Each row of a before or after table is a point. One or more steps were done to the points. Then noise was added and the rows were shuffled. The steps act on how far a point lies along the listed directions, d1 being the first. Write out the steps. A step turns or swaps two directions, mirrors them in a line or flattens them onto one, adds a multiple of one to another, or multiplies one. Angles are multiples of 10 degrees, from the lower direction toward the higher: turns from -170 to 170, lines from 10 to 170 but not 90. Use the fewest steps. Two steps may share a direction if one is a turn and the other turns, adds or multiplies; they go together, in the order done. Otherwise the lowest direction goes first.

Directions:
(1): [ 12 -45]
(2): [45 12]
Before, 12 rows:
[[-28  31]
 [-24 -26]
 [ -9  41]
 [ -4 -16]
 [  0  20]
 [ 18 -38]
 [ 51  16]
 [-22  36]
 [-31 -31]
 [-11  49]
 [  7  46]
 [ 21   9]]
After (12 x 2):
[[ 16  46]
 [-21 -48]
 [ 24  10]
 [ 38  61]
 [-42 -29]
 [-16 -18]
 [ 18  23]
 [ 51  56]
 [  7  39]
 [-53 -34]
 [ 52  16]
 [ 32  52]]
Steps: add -1 times d1 to d2

Directions:
(1): [ 20  33 -16  64  17  19]
(2): [ 39   9 -62 -25 -23  -2]
(3): [-50 -30 -41   9   2  37]
(4): [ -1  40  14 -38  14  56]
(5): [ 17 -18  24  16 -63  34]
Before:
[[  3 -26 -14  48  19   5]
 [ -3  19   4   7   5  11]
 [-34  -4  -2  14 -11  81]
 [ -6 -77 -65  95  -3 -84]
 [ -8  45   3  11  40  35]
 [ 20 -10   1  47 -21  46]
 [ 11  22 -22 -18  28  26]
 [ 15  17  29  14 -39  65]
 [  3  12 -17 -19   0  11]
 [-30  -1  30  -8   1  49]
 [  1  -2  39  21 -37  59]
 [  6  -1 -40  12  14 -12]
 [-15  27 -43  -6  15  30]]
After (13 x 6):
[[  6 -29 -31   9 -30  39]
 [ 18 -15  -5  -1 -59  46]
 [-32 -57 -33  20  12 -31]
 [-19 -38 -16  13   6  20]
 [-28 -35  -8 -37 -41  41]
 [-14   4  -4   9   0  12]
 [-17  -6 -24  -8  27  -6]
 [ -7   4 -17 -10  34   7]
 [ -8 -15  28 -19 -26  24]
 [ 19  -5 -20   2 -53  46]
 [-43   1 -28 -24  18   2]
 [  2   5 -11 -18  12  -6]
 [-37   2   2  16  21  32]]
Steps: turn d1 and d3 by 60 degrees; turn d2 and d5 by -40 degrees; multiply d4 by 0.4

Directions:
(1): [ -7  27 -20  21  51  32 -73  13  38  -3 -23  19]
(2): [ 46  28  -1  -2 -48 -35 -35 -36  45  -7  -7 -45]
Before:
[[-11  16  -9  12  25  10 -18   1  18   0 -11   7]
 [-17   6  10   7  25  19 -10  19  -3   3 -11  28]
 [-15 -16  11  -5  14  11  -1   6 -19   1   7  23]
 [  8 -49  23 -24 -51 -38  93 -17 -39  -5  31 -21]
 [  2  10  -9   1   9   2 -13   3  12   0  -6  -4]
 [-18  -3  -9   9  16  16 -13  11   5  10  -5  18]
 [  2  -4   5   4  -9 -16  -8 -21   5   3   5 -19]
 [-27  -3 -14  -5  39  19 -17  10  -4  -1 -20  10]
 [-10  12 -12   9  19  15 -10  14   7   1 -14   1]
 [ -2   3   1   5  14   7 -12   5 -15  -2   0  15]
 [ -6  11 -16  11  19  19 -29  18   2   4 -15  12]
 [ 16  -3   9  -8 -34 -15  23  -1  -3   8  16 -16]]
After:
[[ 15  30 -23  24  40  18 -96  -8  74 -15 -26  -3]
 [ 12   2  23  -9 -34 -21  20  -8  -5   2   1  -7]
 [  0  14  -6   9  17  20 -31  18  20   8  -2  10]
 [ -9  -6   5  -3 -11 -13  38  -6 -13   4   7  -5]
 [  2  -9   4  -3 -29 -14  18  -9  -4   9   6  -8]
 [ 15  -3  13  -9 -23 -16 -14 -19   5  -3   5  -8]
 [ -1  -2  -1  -4 -17  -9  30   2 -10   3  -2 -15]
 [  0 -13   2 -23 -24 -24  26 -18 -14  -3  -5 -26]
 [  5 -10   1  -5 -29 -11  29   4 -27   6   3  -9]
 [ 12   1   7  -2 -13 -13   4  -9 -14  -3   4  -2]
 [-19  -9   1  11  23   6 -10  -2  -5   5   3   5]
 [ -5  -5  -2  -6   2  -2  19   7 -12   3   2  -1]]
Steps: turn d1 and d2 by -160 degrees

Directions:
(1): [-34 -40  -4 -13  27  30   7  15 -72  37  45 -13  10  13  63 -28  13  47
 -23  18]
(2): [ 25 -33   6  37   7 -22  51  85  -9  27 -31 -47 -30 -30  -6  -9   4 -36
 -29 -11]
(3): [ 31  29 -28 -28   2  61  33 -11  33  25  56  -6 -18 -40 -12 -48 -11   2
  -4 -65]
(4): [-12 -51  -4  -2 -89  21  -5 -11 -33 -27  -5  18  17 -40  10 -32  44 -48
  31 -10]
(5): [ 15 -17 -56 -43  25   2  29   3  61  -8   4 -32  14  23  50  18  53 -34
  30  41]
Before, 12 rows:
[[-28 -48 -12 -31  -3  28  18  -8 -42  -3  34 -12  21   8  58 -13  39  21
    2  17]
 [-21 -19   1 -14   3 -28 -27 -16   8  -9  -9   7  30  16  22  29  34  -8
   14  35]
 [-18   1  31  40  -4 -40 -17  23 -28  -5 -45   4 -12  -7 -18   7 -14   2
   -3  34]
 [ 14 -30  13   7 -41  -9  10  32  -7 -22 -26 -12  -6 -35 -22  -5   6 -48
    8  -5]
 [-31 -42   6 -19 -24  21 -24 -28 -42   5  12   2  32 -16  54 -15  18  -5
    8   8]
 [  2 -12   5  25 -11 -25  26  36  -3  10 -21  -5  -7   2  -3   4   4 -19
    3  -6]
 [ -5  30 -26 -41  42  11  -8 -51  51   1  25 -11  12  30  25  13  15  12
   12  18]
 [ -1 -27  19  27  -7 -33  32  45 -31  17 -28 -27 -15 -20  -3   9  -9 -12
  -18  -6]
 [-25  -9   6  15  17   1  13   3 -16  10 -10 -16   3  24  16  -1 -14  24
   -5  18]
 [-19 -23   9  11 -34  31 -10 -20 -26  -3  14  30  15 -12  21 -14   6   1
   10  12]
 [-15  -5  47  38  -5 -44 -32  15 -29 -11 -28  -2  15  19  -5  22  -9  -7
   -9  13]
 [ 27  35 -38 -37  39  -8  25   4  74  -5  13 -21  -1  24  13  20   9  -5
    7  26]]
After, 12 rows:
[[-18 -55  -6 -12  -3  25  42  23 -52  12  30 -27   7 -12  46 -25  33  10
  -15   1]
 [-10 -27  14  20 -34  33   5   4 -26  10  13  19   1 -30  14 -26  -1  -6
   -3  -9]
 [  2 -13  -8 -35 -41  14 -18 -30  17 -43   4  15  18 -11  -7   1  18 -32
   40   7]
 [ 42  29 -24 -12  53 -20  50  51  64  17  -1 -42 -23   9   0  14  -7  -9
  -22  12]
 [-35 -18  -5 -28 -31 -19 -27 -55 -15 -34 -10  23  38  24  31  34  25  -1
   37  43]
 [-20 -10  -7  -9 -28 -18  -7 -21   5 -18 -14  23  21  28  17  17  25 -13
   36  23]
 [-19 -56  16   0 -34  17  -4   7 -56  18   1 -12  19 -41  47 -29  16 -19
   -7 -10]
 [-61 -44  37  30 -71 -59 -70 -26 -61 -62 -78  40  36  17  10  31  37 -21
   47  98]
 [-36 -87  33  34 -56 -68 -26  34 -51 -23 -65  -2  32  -7  21  31  58 -54
   10  57]
 [-44 -32  16  19 -11 -12  -4  -6 -37 -11 -30  -5  21  31  23   9   5   8
   10  44]
 [ 24   7   4  22  57 -15  43  48  22  42  -9 -55 -32 -11  -5  -2 -12  -8
  -41 -17]
 [-62 -65  60  42 -83 -73 -80 -12 -77 -69 -72  31  59  32  25  42  44 -42
   35  75]]
Steps: mirror d2 and d5 in the line at 70 degrees; multiply d3 by 3; turn d3 and d4 by -30 degrees
